Each row is a point. To make a cloud, some directions were put in groups of two or more. Within a group, all points are equally far from the middle, so they leave a hole (a ring in 2 directions, a hollow ball in 3). The other directions are filled evenly. Then the cloud was stretched, turned, moved and blurred a little. Count the holes, and give their numbers of directions, smallest first.

Cloud (14 x 2):
[[ 0.00  0.47]
 [-0.22 -0.29]
 [ 0.43 -0.29]
 [ 0.14 -0.44]
 [ 0.49  0.37]
 [-0.06  0.44]
 [ 0.31 -0.39]
 [ 0.57  0.22]
 [ 0.51  0.35]
 [ 0.04  0.49]
 [ 0.47  0.39]
 [ 0.40 -0.32]
 [ 0.35  0.49]
 [ 0.48  0.39]]
Holes: 1 (2)

Cloud (14 x 2):
[[ 0.51  0.29]
 [ 0.00 -0.35]
 [ 0.45  0.43]
 [-0.80 -0.04]
 [ 0.03 -0.13]
 [ 0.30  0.39]
 [-0.14 -0.36]
 [ 0.84  0.41]
 [-0.47 -0.09]
 [ 0.14 -0.12]
 [-0.68  0.11]
 [ 0.35  0.49]
 [-0.16 -0.25]
 [ 0.17  0.01]]
Holes: 0

Cloud (21 x 3):
[[ 0.29 -0.34 -0.46]
 [-0.12 -0.43 -0.45]
 [-0.08 -0.44 -0.47]
 [-0.30  0.11  0.34]
 [ 0.37 -0.27 -0.46]
 [-0.22 -0.30 -0.22]
 [ 0.45 -0.08  0.50]
 [ 0.46  0.20 -0.67]
 [-0.31  0.57 -0.46]
 [-0.16 -0.14  0.19]
 [ 0.20  0.54 -0.68]
 [-0.51  0.25 -0.35]
 [-0.07 -0.32 -0.12]
 [-0.55 -0.03 -0.53]
 [ 0.29 -0.30 -0.18]
 [ 0.33 -0.25 -0.04]
 [ 0.27  0.40 -0.87]
 [ 0.63  0.12  0.12]
 [-0.02  0.70 -0.39]
 [ 0.37  0.69 -0.13]
 [-0.03 -0.19  0.26]]
Holes: 1 (2)

Cloud (31 x 4):
[[ 0.11 -0.32  0.40 -0.54]
 [-0.23  0.78 -0.12  0.04]
 [-0.08  0.09 -0.53  0.28]
 [-0.33  0.38  0.48 -0.53]
 [ 0.42 -0.48  0.04  0.09]
 [-0.53  0.55  0.54 -0.22]
 [-0.06 -0.39 -0.34 -0.20]
 [ 0.36  0.30 -0.12 -0.38]
 [-0.64  0.21 -0.16  0.23]
 [ 0.31  0.62 -0.22 -0.04]
 [ 0.62  0.13  0.42  0.34]
 [ 0.68  0.10  0.34  0.25]
 [ 0.54  0.60  0.18  0.10]
 [ 0.04 -0.23  0.00  0.55]
 [-0.07 -0.31  0.15  0.50]
 [-0.30 -0.36  0.15  0.37]
 [ 0.12 -0.29 -0.33 -0.29]
 [-0.35  0.13 -0.37  0.36]
 [ 0.19 -0.11 -0.49  0.18]
 [-0.04  0.10  0.11  0.67]
 [ 0.26  0.35  0.52 -0.47]
 [-0.01  0.25  0.72 -0.49]
 [-0.21  0.59  0.04  0.53]
 [ 0.07 -0.12  0.16  0.62]
 [-0.21 -0.06  0.85 -0.37]
 [ 0.61  0.39  0.25  0.34]
 [ 0.05  0.77  0.31  0.39]
 [ 0.19 -0.30  0.44 -0.51]
 [ 0.40  0.32  0.25 -0.44]
 [-0.30  0.31  0.14  0.60]
 [-0.54  0.05  0.70 -0.36]]
Holes: 1 (4)

Cloud (31 x 4):
[[ 0.11 -0.21  0.03 -0.61]
 [-0.17 -0.10  0.20 -0.44]
 [-0.19  0.51  0.63 -0.28]
 [-0.08  0.18  0.15  0.47]
 [-0.66  0.34 -0.09 -0.21]
 [-0.07  0.55 -0.16  0.28]
 [ 0.56 -0.39 -0.25  0.58]
 [-0.12  0.80  0.37 -0.06]
 [-0.32  0.22  0.11 -0.41]
 [ 0.24  0.07  0.12 -0.43]
 [-0.45  0.63 -0.35 -0.76]
 [ 0.18 -0.29  0.15 -0.22]
 [ 0.56  0.00 -0.12  0.49]
 [-0.19  0.50  0.35 -0.44]
 [-0.41  0.50 -0.18 -0.86]
 [-0.47  0.73  0.22 -0.76]
 [ 0.60 -0.15  0.21  0.36]
 [ 0.36 -0.07  0.38 -0.42]
 [-0.21  0.52 -0.04  0.63]
 [ 0.39 -0.01 -0.31  0.49]
 [-0.41 -0.12  0.01 -0.47]
 [ 0.10  0.10  0.32  0.01]
 [ 0.36  0.14 -0.28 -0.47]
 [ 0.01  0.71 -0.34 -0.16]
 [-0.71  0.32 -0.02 -0.47]
 [ 0.26 -0.61  0.44 -0.20]
 [ 0.16  0.17 -0.12 -0.02]
 [-0.60  0.27 -0.37  0.09]
 [-0.70  0.12 -0.04 -0.35]
 [ 0.29 -0.10  0.28  0.04]
 [-0.09  0.85 -0.11 -0.15]]
Holes: 0

Cloud (54 x 6):
[[ 0.11 -0.14 -0.12  0.02  0.28  0.82]
 [-0.62  0.28  0.17  0.63 -0.36  0.14]
 [-0.40 -0.65 -0.32  0.28 -0.15 -0.37]
 [-0.21  0.27  0.64 -0.41 -0.34 -0.25]
 [-0.50  0.05 -0.34 -0.28 -0.04  0.66]
 [-0.16 -0.26  0.20  0.04  0.45  0.70]
 [ 0.10  0.09  0.15 -0.58 -0.08 -0.01]
 [ 0.43 -0.05 -0.64  0.26  0.28 -0.21]
 [ 0.06 -0.28 -0.47  0.16 -0.10  0.94]
 [-0.55  0.57  0.33 -0.79 -0.06 -0.27]
 [ 0.51 -0.01 -0.45 -0.36 -0.24  0.29]
 [ 0.26  0.41 -0.07 -0.24 -0.02 -0.60]
 [ 0.34 -0.99 -0.25 -0.14  0.13  0.34]
 [ 0.14  0.89  0.39  0.03  0.22 -0.15]
 [-0.11  0.53 -0.39  0.19 -0.13 -0.31]
 [ 0.14 -0.04 -0.63  0.63 -0.15  0.67]
 [ 0.07 -0.33  0.42 -0.68 -0.76  0.11]
 [-0.20 -0.39  0.19  0.39  0.28  0.02]
 [-0.40 -0.23  0.10  0.42  0.09 -0.46]
 [-0.41  0.51 -0.50  0.11  0.35 -0.26]
 [-0.32  0.50  0.22 -0.39 -0.24 -0.29]
 [ 0.29 -0.25  0.02 -0.24 -0.04 -0.34]
 [-0.33  0.43 -0.89  0.28  0.35 -0.11]
 [-0.19 -0.22 -0.05  0.10  0.16  1.04]
 [-0.46  0.49  0.12 -0.35 -0.64 -0.59]
 [ 0.18 -0.05  0.07 -0.20 -0.10  0.44]
 [-0.12  0.01 -0.23  0.35 -0.40 -0.65]
 [-0.25 -0.02 -0.23 -0.70  0.00 -0.03]
 [-0.74  0.02  0.45  0.38 -0.12  0.23]
 [-0.81  0.54  0.73  0.20 -0.55 -0.22]
 [ 0.16 -0.35 -0.09  0.27 -0.27  0.38]
 [ 0.15 -0.06  0.24  0.36 -0.16  0.00]
 [-0.20 -1.14 -0.44 -0.20 -0.19  0.03]
 [-0.16  0.46 -0.33  0.21 -0.38  0.40]
 [ 0.01  0.03  0.46  0.08  0.33 -0.32]
 [-0.24  0.39  0.63  0.21 -0.03 -0.40]
 [ 0.12  0.64 -0.04 -0.65  0.47  0.15]
 [ 0.53  0.35 -0.34 -0.73 -0.03 -0.25]
 [ 0.18 -0.27 -0.47 -0.26  0.43  0.03]
 [-0.17  0.12  0.16 -0.24  0.07 -0.28]
 [-0.40 -0.15 -0.02 -0.52  0.25 -0.49]
 [ 0.32  0.68 -0.39  0.03  0.56 -0.14]
 [-0.26  0.39 -0.20 -0.11 -0.57  0.73]
 [-0.66 -0.21  0.28 -0.43  0.04 -0.25]
 [ 0.21 -0.02 -0.22 -0.55 -0.48 -0.80]
 [-0.42 -0.09  0.39 -0.21 -0.25 -0.01]
 [-0.80  0.44 -0.49 -0.26  0.03 -0.10]
 [ 0.31  0.43 -0.01 -0.94 -0.16 -0.15]
 [ 0.19  0.15 -0.32 -0.43  0.24  0.48]
 [ 0.34 -0.32  0.15  0.78  0.32  0.38]
 [ 0.00  0.17 -0.54 -0.69  0.04  0.20]
 [-0.42  0.28 -0.31 -0.15  0.25  0.21]
 [-0.27  0.41  0.59  0.06 -0.43 -0.04]
 [-0.17  0.07  0.13 -0.26 -0.17 -0.10]]
Holes: 0
